Every row gives one point. The points of each table are mixes of a few directions, plus a little noise. Count the directions of each table, and those that both share. Where both have some left over, give the other angles between the two spaces (their principal angles), to ten degrees, smallest first.

First:
[[ -5.4   3.5   1.1]
 [  4.2  -2.8  -0.9]
 [  1.9  -1.2  -0.3]
 [  9.9  -6.3  -1.9]
 [-10.9   6.9   2.1]
 [ -1.4   0.9   0.3]
 [  1.7  -1.0  -0.4]]
Second (5 x 3):
[[-6.7  4.1  1.3]
 [-8.4  5.3  1.7]
 [ 6.0 -3.9 -1.0]
 [ 2.5 -1.8 -0.5]
 [ 6.3 -3.8 -1.4]]
Directions: first 1, second 1, shared 1

First (7 x 6):
[[-4.4 -9.1 -0.1 -0.2  7.7 -4.2]
 [ 2.5  7.9  2.5 -3.4 -4.4  3.8]
 [-1.0  0.8 -0.9 -2.6  0.2  2.7]
 [-0.5 -7.0  5.5  2.7  6.9 -7.7]
 [-4.0 -1.5 -6.1 -1.8 -1.2  1.2]
 [ 7.6  4.6  2.6  5.3 -2.5  4.3]
 [-0.3  4.6 -3.5  0.0 -6.7 -0.2]]
Second, 7 rows:
[[-1.8  2.1 -8.3  0.4  2.9 -8.3]
 [-2.6 -2.1  6.4  3.5 -0.6  3.5]
 [ 0.4 -2.5  5.1 -5.9  2.5  8.9]
 [-0.1  1.9 -5.9  0.9  0.6 -6.6]
 [ 0.7 -2.4  5.6 -0.6  1.4  2.6]
 [ 5.3 -1.4  7.1 -1.0 -3.0  4.0]
 [-2.1  5.2 -9.7  3.1 -3.9 -4.1]]
Directions: first 4, second 4, shared 2; angles 40, 80

First, 8 rows:
[[  1.9   0.7  -7.0  -2.2  -2.9   4.2  -6.8   1.8   3.8]
 [ -0.6  -1.8   6.3  -1.9   0.0  -1.9   5.9  -0.4  -5.1]
 [ -1.1   0.7  -0.3   1.2  -0.8   5.7  -2.5   0.3   1.3]
 [  0.6   0.8  -2.2  -3.6   0.9  -3.8  -3.9   2.5   3.7]
 [  3.3  -2.7  10.5  -1.6  -0.6  -3.4  11.7  -4.8  -4.5]
 [  1.6  -2.6  -3.8   8.8  -0.4  -3.8   9.1  -5.8 -11.0]
 [ -4.7   2.1  -4.7   0.1   1.5   2.6  -8.4   5.0   1.6]
 [ -0.9   3.1   1.1  -0.4   2.6   0.8  -5.4   1.1   9.9]]
Second, 8 rows:
[[ -4.4   0.6   0.1   6.1   1.9   6.3   0.6  -3.1  -1.7]
 [ -6.6   2.3   3.2   9.6   3.3   3.7  -1.5   2.8  -3.4]
 [ -5.8   1.7   1.9   8.2   2.9   4.8  -0.6   0.2  -2.8]
 [  4.0  -2.1  -3.5  -6.1  -2.4   0.5   2.2  -4.8   2.4]
 [  7.8  -1.7  -1.3 -10.6  -3.5  -8.4   0.0   2.2   3.3]
 [ -2.4   2.3   4.4   4.3   2.0  -4.1  -3.0   7.7  -2.0]
 [ -1.0  -0.2  -0.9   1.3   0.3   3.1   0.8  -2.7  -0.1]
 [  8.8  -2.7  -3.7 -12.7  -4.5  -5.9   1.4  -2.0   4.4]]
Directions: first 5, second 2, shared 1; angles 40

First, 8 rows:
[[ -2.5   0.3  -0.4  -1.8   2.2   0.2  -0.3   4.7  -0.2  -2.1   0.2]
 [  2.3  -4.6   3.1  -6.9  -2.0   5.0   4.3  -2.5   1.5   4.2   8.2]
 [  3.7   1.9  -2.0  -3.0   3.3  -1.4  -0.2  -0.9  -2.1   4.8   7.9]
 [  2.6   2.2   3.3  -5.0  -3.2 -10.6  -2.5  -9.1  -9.6  -5.9 -11.8]
 [ -0.5   1.0  -1.9   9.2  -1.8   1.6  -3.0   1.3   3.2  -2.0  -5.7]
 [  0.1   0.5  -0.8  -0.3   2.2   0.5   2.1  -0.3   1.0   3.6   4.8]
 [ -4.5   0.8   0.3  -1.3   3.8  -2.1   6.9  -0.3   2.2   3.8   5.3]
 [ -0.5  -1.3  -1.5   9.5  -4.1   6.2  -6.9   6.7   3.9  -6.8  -9.0]]
Second:
[[ -6.0   2.2 -15.3   3.5   8.2  -4.6   1.1  -1.4  -3.3  -3.9   0.5]
 [ -3.4   2.3  -7.6   2.1   5.2  -3.4   0.2   0.4  -1.9  -1.8   0.3]
 [  5.9  -5.5  11.4  -3.9  -9.8   7.1   0.5  -2.5   3.2   2.4  -0.3]
 [ -1.2   0.2  -3.5   0.7   1.6  -0.8   0.4  -0.6  -0.7  -0.9   0.1]
 [ -1.5   0.2  -4.3   0.8   1.9  -0.8   0.5  -0.8  -0.8  -1.1   0.2]
 [  3.3  -2.7   7.0  -2.2  -5.4   3.7   0.1  -0.9   1.9   1.5  -0.2]
 [  6.0  -0.3  17.3  -3.2  -7.2   3.1  -2.0   3.6   3.3   4.7  -0.7]
 [ -3.1   3.6  -5.1   2.1   5.5  -4.4  -0.6   2.2  -1.7  -0.9   0.1]]
Directions: first 5, second 2, shared 1; angles 80

First (10 x 14):
[[  1.8  10.7  -7.2   0.2   0.0   1.9   1.2  -7.6  10.6   5.5  -2.0   1.1
    2.5  10.4]
 [  2.1   2.5   8.3   2.4   1.5   4.8  -2.9  -0.4  13.6   5.1   3.3  -2.9
   -2.0   3.9]
 [ -2.3   3.2  -1.1   3.6  -5.3   5.0   5.1   4.3   1.3   1.0  -6.6   2.7
    5.0  -3.5]
 [  2.7  -6.1   1.2   3.2   3.9   0.4  -2.9   1.6   5.4   3.4   5.8  -1.0
   -5.3   5.0]
 [  6.2  -1.9   2.6   5.3   3.6  -0.1   0.8  -1.0  -0.3  -2.6   6.6  -1.4
    0.0   0.5]
 [  0.0   1.4  -4.5   0.5  -0.9  -0.3   1.5   4.2 -11.7  -5.1   0.6   1.6
    1.2  -3.8]
 [  4.8  -6.6   1.0   7.7   1.7  -0.2   3.9   2.8  -4.7  -3.8   3.7   0.6
    1.2  -3.7]
 [ -1.8  -4.5   2.1  -7.5   2.0  -7.2  -3.3  -5.0  -5.1  -2.7   0.4  -2.4
   -2.5  -2.1]
 [ -5.4   6.7  -4.8  -9.1  -2.4  -2.0  -2.6  -1.1  -5.3  -0.5  -4.7   0.5
   -0.1   0.1]
 [ -7.7  -5.3   2.4  -6.3  -4.0  -2.4  -0.5   2.3  -3.8   0.1  -7.4   0.5
    0.0  -6.6]]
Second:
[[ -0.4  -1.2  -3.0   3.4   3.7   0.0   1.2   6.7  -0.7  -1.6   0.8   1.1
   -1.0   2.8]
 [  5.6  -0.7  -0.2   6.3  -4.8   3.6   4.2  -3.7  -1.6   0.2   1.8   1.4
    3.9  -4.3]
 [ -0.8  -0.3  -0.7   0.0   1.4  -0.4  -0.3   2.0   0.0  -0.4   0.1   0.2
   -0.6   1.1]
 [  8.9  -0.2   0.7  13.4  -3.3   3.9  10.7  -4.0  -1.4  -3.7   0.5   2.3
   10.0  -6.6]
 [ -3.1   0.4   0.6  -5.9  -0.2  -1.2  -4.4  -1.0   0.5   2.1  -0.3  -1.1
   -3.4   1.4]
 [ -1.5  -1.5  -2.8  -2.6  -0.8   1.1  -4.3   2.6  -1.6   3.1   2.3   0.5
   -5.2   2.2]
 [-11.0   1.0   0.7 -17.6   3.1  -5.1 -13.1   1.8   2.5   4.5  -1.4  -3.4
  -10.9   6.8]
 [  1.9   2.1   4.4   3.0   1.1  -1.8   6.0  -4.6   2.4  -4.3  -3.6  -0.8
    7.4  -3.5]]
Directions: first 6, second 3, shared 2; angles 90

First (8 x 20):
[[  2.3  11.5  -0.5   4.7  -4.1  -6.8  -2.2  -5.4  -1.1  -8.7   4.7   7.6
   -4.1   6.2  -1.2   3.9  -4.6  15.9   5.5  -0.1]
 [  0.5  11.7  -8.9  -2.6 -11.6   7.4   5.6   4.6   0.7  -7.5   0.0  -2.4
   -3.7 -10.6   7.1   4.5   0.1  13.0   1.5   3.2]
 [  0.4  -1.1   2.9   1.9   2.9  -4.3  -2.3  -3.0  -0.6   0.4   1.1   2.9
    0.0   5.5  -2.6  -0.7  -1.2  -0.5   0.9  -1.2]
 [ -1.1  -3.2  -1.8  -3.1  -0.7   5.1   2.1   3.7   1.0   3.0  -2.7  -4.4
    1.3  -5.6   2.3  -0.8   2.5  -5.0  -2.5   1.0]
 [  0.0  -4.1   2.9   0.5   4.1  -2.2  -1.5  -1.5  -0.4   2.7   0.0   0.3
    1.5   3.4  -2.3  -1.4   0.1  -4.7  -0.6  -1.5]
 [ -0.6  -9.3   6.3   1.6   8.4  -4.5  -3.3  -2.6  -0.9   5.9  -0.4   0.9
    2.7   6.6  -4.5  -3.4   0.4 -10.6  -1.9  -2.2]
 [ -0.5  -4.4   3.5   0.8   4.3  -2.6  -2.0  -1.7  -0.5   3.1  -0.2   0.9
    1.4   3.7  -2.5  -1.6  -0.2  -5.4  -0.4  -1.0]
 [ -1.0  -1.4  -3.9  -4.0  -3.2   7.5   3.5   5.3   1.2   1.4  -2.6  -5.4
    0.6  -8.7   4.1   0.1   2.8  -3.2  -2.6   1.6]]
Second, 11 rows:
[[ -5.6  -4.5   5.2  -1.4  -6.0  -0.9   2.7   4.0   0.8   1.3  -1.4   2.7
   -1.7  -2.3  -1.2   3.7  -4.4   3.7 -12.8  -7.4]
 [  3.4   5.3   0.3  -2.3   1.8   1.9   0.6  -3.1  -6.4   5.0   9.1   0.8
    8.0  -2.5   4.4   4.8  -3.6  -7.7  14.0   1.8]
 [  7.7   3.3   3.9  -2.0   2.3  -3.9  -1.0   1.7   2.7   0.1  -1.3  -5.1
   -1.4   1.5  -1.7  -0.9   5.5  -1.1   0.6  11.0]
 [  0.5   1.1  -2.8   2.0  -0.4   0.0   0.3  -5.5  -2.7   2.2  -0.6   1.2
   -0.9  -0.3   0.9  -4.8   2.5  -1.8   7.0   1.4]
 [ -0.3  -0.2  -2.3  -1.3   2.1   1.1   1.2  -0.3  -3.4   0.4   2.6  -2.2
    4.0   2.3   3.6   3.7  -1.2  -0.1   8.2  -0.5]
 [ -3.3  -0.3  -1.9   3.0  -2.4   1.8  -1.2  -2.7   0.1   0.2  -0.6   5.5
   -1.0  -3.4  -1.7  -3.3  -2.6  -0.8  -4.1  -5.7]
 [-10.5  -5.3   2.5  -6.2  -3.1   3.5  10.8   6.4  -6.5   0.3  11.0   2.3
   -3.9   5.8   9.8   4.4  -0.3   1.7   7.6  -5.8]
 [  2.4   1.7  -5.0   3.9   2.3   0.5  -4.8  -4.6   0.9  -0.8  -4.1  -0.2
    3.5  -1.9  -2.7  -1.6  -1.4  -0.5   0.6  -0.8]
 [  2.8  -3.0   3.4  -0.7  -2.1  -5.2  -0.8   1.0   1.6   2.0  -9.8  -7.2
    3.2   0.3  -3.0   5.5  -1.2   6.2  -8.4   1.1]
 [  1.1  -0.4  -6.8   5.8   1.3  -1.3  -3.1  -6.1   2.9  -2.7  -8.5  -0.1
   -6.2   1.9  -3.7 -11.3   7.3   2.4   0.7   3.0]
 [  2.1   2.4   3.0  -0.9   4.4   1.6  -4.9   9.5   9.5  -7.8   3.2   2.1
   -3.2  -1.3  -5.0   0.1  -0.7  -2.0 -13.4   2.2]]
Directions: first 2, second 6, shared 0; angles 80, 80
